Every row gives one point. The last column is the point's height on a tilted bowl or saddle (a function of degree 2), plus a little noise. Count its main directions that bend up, bend down and stay straight.

Points:
[[-26  60  26  60]
 [  5  13   6   0]
 [-15  -1  14  17]
 [ -8  24  11  10]
 [  5  10  34  19]
 [  2  36 -15   6]
 [-39  -9   7  44]
 [-11  22   7  10]
 [ 18 -12  -2   0]
 [  1  -7  -1   4]
 [-27  -3  14  29]
 [-17 -23  23  36]
 [-23   2 -14  19]
 [ -5  -8 -16  10]
 [ 24  25 -15  -3]
 [ -6  32   3   9]]
Directions: 3 up, 0 down, 0 straight

Points (16 x 4):
[[-28  12  15 -19]
 [  3   1 -23 -18]
 [-11  21 -44 -20]
 [-44 -16 -24 -27]
 [ 18 -27  30 -10]
 [ 18  11 -38 -29]
 [ 16 -56 -33 -46]
 [ 11  52  -5 -36]
 [ 21  10 -17 -23]
 [ 34  -1  34 -24]
 [ -2 -17 -13 -15]
 [  9 -24  40  -6]
 [-60  36 -17 -38]
 [-15  20  -4 -16]
 [ 15  -8 -39 -29]
 [  1  53  38 -52]]
Directions: 0 up, 2 down, 1 straight

Points:
[[-13   3  -4 -23 -11]
 [ -4  -7 -25 -27 -17]
 [ 15  19 -21  -2 -28]
 [-16  18  -4  -3 -12]
 [  6 -22  10  -8   5]
 [-27 -27  -8  17  13]
 [-11   0 -13   7   3]
 [-10  15  23  -1 -12]
 [-17   7  -9  20  -1]
 [-35 -19  -6  17   9]
 [ 18 -12  13 -10  -8]
 [ 14 -22  11  21   4]
 [-15  11  21  21  -7]
 [ 11 -31   5 -25  -9]
 [  1  32  25 -11 -39]
 [ 10   6 -12  26  -9]
 [ 11  -8 -16  -1  -3]
 [ -7   0  35  -6 -10]
 [ -2   9  -2  16  -2]
 [-60  29 -31  31 -60]
 [  4  28  13   3 -26]]
Directions: 0 up, 4 down, 0 straight

Points, 21 rows:
[[-13  19   6   4   0]
 [ -9  22 -22  10   6]
 [ 12  18   4 -34 -16]
 [ 45  -8 -26 -26  40]
 [  7 -19 -57 -34  41]
 [-36   4 -46  -1  10]
 [-19  10 -10  60   6]
 [ 36 -43 -24  -8  60]
 [ 10 -49  48  23  16]
 [-27 -31   1  42  25]
 [  3 -20   0 -13  12]
 [ 22 -27  38 -14 -12]
 [-14 -23   9 -21  10]
 [ 39  40  -9 -12  19]
 [  9 -39  27   5  14]
 [-38  16  26   6  11]
 [-11 -47  -6  -6  43]
 [-13  -5 -16  -9   8]
 [  2  13  44   5 -20]
 [-25  32 -32  -1   9]
 [ -8 -30   9  13  19]]
Directions: 2 up, 1 down, 1 straight

Points, 24 rows:
[[  4   7 -36   8  -2]
 [-22  13 -11  -2   2]
 [  0  24  29   9  12]
 [-12   2   5  36   6]
 [ 27  27 -26 -23  12]
 [ 34 -27  -2   5  20]
 [ 43 -13 -11  20  14]
 [ 15  40 -40   9  -3]
 [ 36  17  39  37  25]
 [ 33  32  15 -27  20]
 [ 50   6  16 -29  31]
 [-45  40  42  44  50]
 [-11   0  15  -2  10]
 [  4  37 -36  17  -6]
 [ 26 -14  23  21  12]
 [ -3 -33  47  18  22]
 [ 24  12 -31  -3   7]
 [-35  60 -13  11   5]
 [-26  31   1 -17   5]
 [-60 -14 -11  -4  35]
 [ 40  -2  20 -16  23]
 [ -8   3 -34  -1   1]
 [ 52 -44 -26 -22  60]
 [ 13 -17 -31  33   0]]
Directions: 2 up, 0 down, 2 straight

Points (45 x 7):
[[  8  29  18  28  -2  26 -19]
 [-27  15  13  20   3  10   1]
 [-21 -15  14  24 -35  14  -5]
 [-16 -12 -18 -27   6  -2  56]
 [ -3 -18  16  13  26   7  -5]
 [-15 -10 -51 -11  31  -9  59]
 [-14 -42  -3 -12 -19  13  53]
 [  1  10  -5 -28 -18   5   1]
 [ 22  13  12 -52  -4 -13  24]
 [-26  18   1  19  30 -31   3]
 [ 11  24 -11 -11  18  15  18]
 [ 42  -7  14  16 -32  23 -22]
 [-12   6 -18  37 -29   9 -20]
 [ -3  -6  38  36  -2   8 -25]
 [-13 -37 -10   2   7 -17  52]
 [ 14 -29  19  -7   1  11  -2]
 [ 14  -6 -22 -15  15  31  41]
 [ 15  45 -23 -16   7  28  21]
 [-19  24 -24  -3  -7 -42  21]
 [ 30  -6  20  -6   6 -19 -11]
 [ 31 -11 -12  30 -25  -4   5]
 [ -2 -32  26  -4  25  37   0]
 [ -6 -23   7  14 -17 -12  15]
 [-20 -13  -3 -15 -11  12  25]
 [ 18  -4 -18 -50  -5   2  53]
 [  2 -27 -13 -17  17  28  50]
 [-14 -12 -14  18 -13  12  12]
 [ -4   9  11   5 -19  -5 -16]
 [-16 -12   5   8 -31   2   1]
 [ 19  12  11 -11 -23  12 -31]
 [  6  10   2   4 -22  27 -28]
 [ 20  26  22 -11   6 -47   8]
 [-21  -3  19 -24   1  -6  20]
 [ 20 -55   6  32  12  -5  27]
 [  6   2 -20  -5  16   3  21]
 [ -4   7  29  -7 -44   5 -50]
 [ -2  18   2  -5  20  19  11]
 [ 23  26  -7  -4  25 -29   6]
 [-25 -23  21 -12  49  -1  18]
 [ 22  15   9  -5  -8  13 -19]
 [ 24 -10  13   3  -6 -16  -5]
 [-15  29  -5 -13  14   9  22]
 [ -2  29  38 -60 -22  20 -47]
 [-21  -1  -5  -6 -13 -12  21]
 [ 15  -5 -43 -28 -21   0  41]]
Directions: 4 up, 2 down, 0 straight

Points, 44 rows:
[[  5 -29 -20 -44 -27  -5  54]
 [-15  14 -27  19 -10  -3   5]
 [-20  -6 -12 -15 -10  16  15]
 [  4  26  27 -10  -9  -3   2]
 [ 16  -8 -21  34 -38  -5  28]
 [ 31 -19  31   4  46  29  -7]
 [ 22  27 -23   7  31 -19   2]
 [  6  10  10   5 -13 -13   9]
 [ 15   3 -31 -39  -2 -35  28]
 [-33  18   5  14 -19 -47 -24]
 [ 19  22 -11  16  13   7  -1]
 [ -7  27  21  -5 -33  15  28]
 [-24   1  11  -7 -17  12   9]
 [  7  44 -26  -3  -9 -31 -25]
 [ 36   0  -5 -29  24  -1  46]
 [  6  -8   0  23   8 -41   7]
 [-18  -4  31 -10  11  -8 -27]
 [-30 -21  27   6  -6  23 -18]
 [-13  -6 -24  -7 -40  15  25]
 [ 32  -6  -1  17   2  18  21]
 [  2  -9 -12 -26   6   1  23]
 [  9   1  19  14  22 -15  -8]
 [-15 -27  45 -46  32 -16 -13]
 [-10  -4 -16   5  -5 -16   4]
 [ 16   3   2  27   0  29   3]
 [ -9  -6  20  -5 -44 -36   5]
 [-11  29 -27   5  16  39 -40]
 [  0  25 -32  10  -5  24 -14]
 [  9  -2  -6  19  16   4   3]
 [  5 -14   0  -3  -4  27   6]
 [ 35 -20  39 -12 -14  -4  54]
 [-11  14  30  -2  -6  -3 -12]
 [ 37   3  -8  -7 -22  17  37]
 [ 31   0  13   8   7  -7  27]
 [-29  25 -13 -30 -49  32  60]
 [-33 -11  -8 -24 -19 -15  20]
 [-23   8   2  -3 -51  -6  33]
 [ -3   5   7 -45   4 -40   6]
 [  2 -10  32   0   3  20  -5]
 [-14 -16 -30   5   7  40 -12]
 [-25  18   6 -60  -1 -33  10]
 [-23  -5   5  -6 -23 -27  -2]
 [ 20  19 -18  23  26  13  -4]
 [ 17 -14  12  22  -8  22  12]]
Directions: 3 up, 3 down, 0 straight
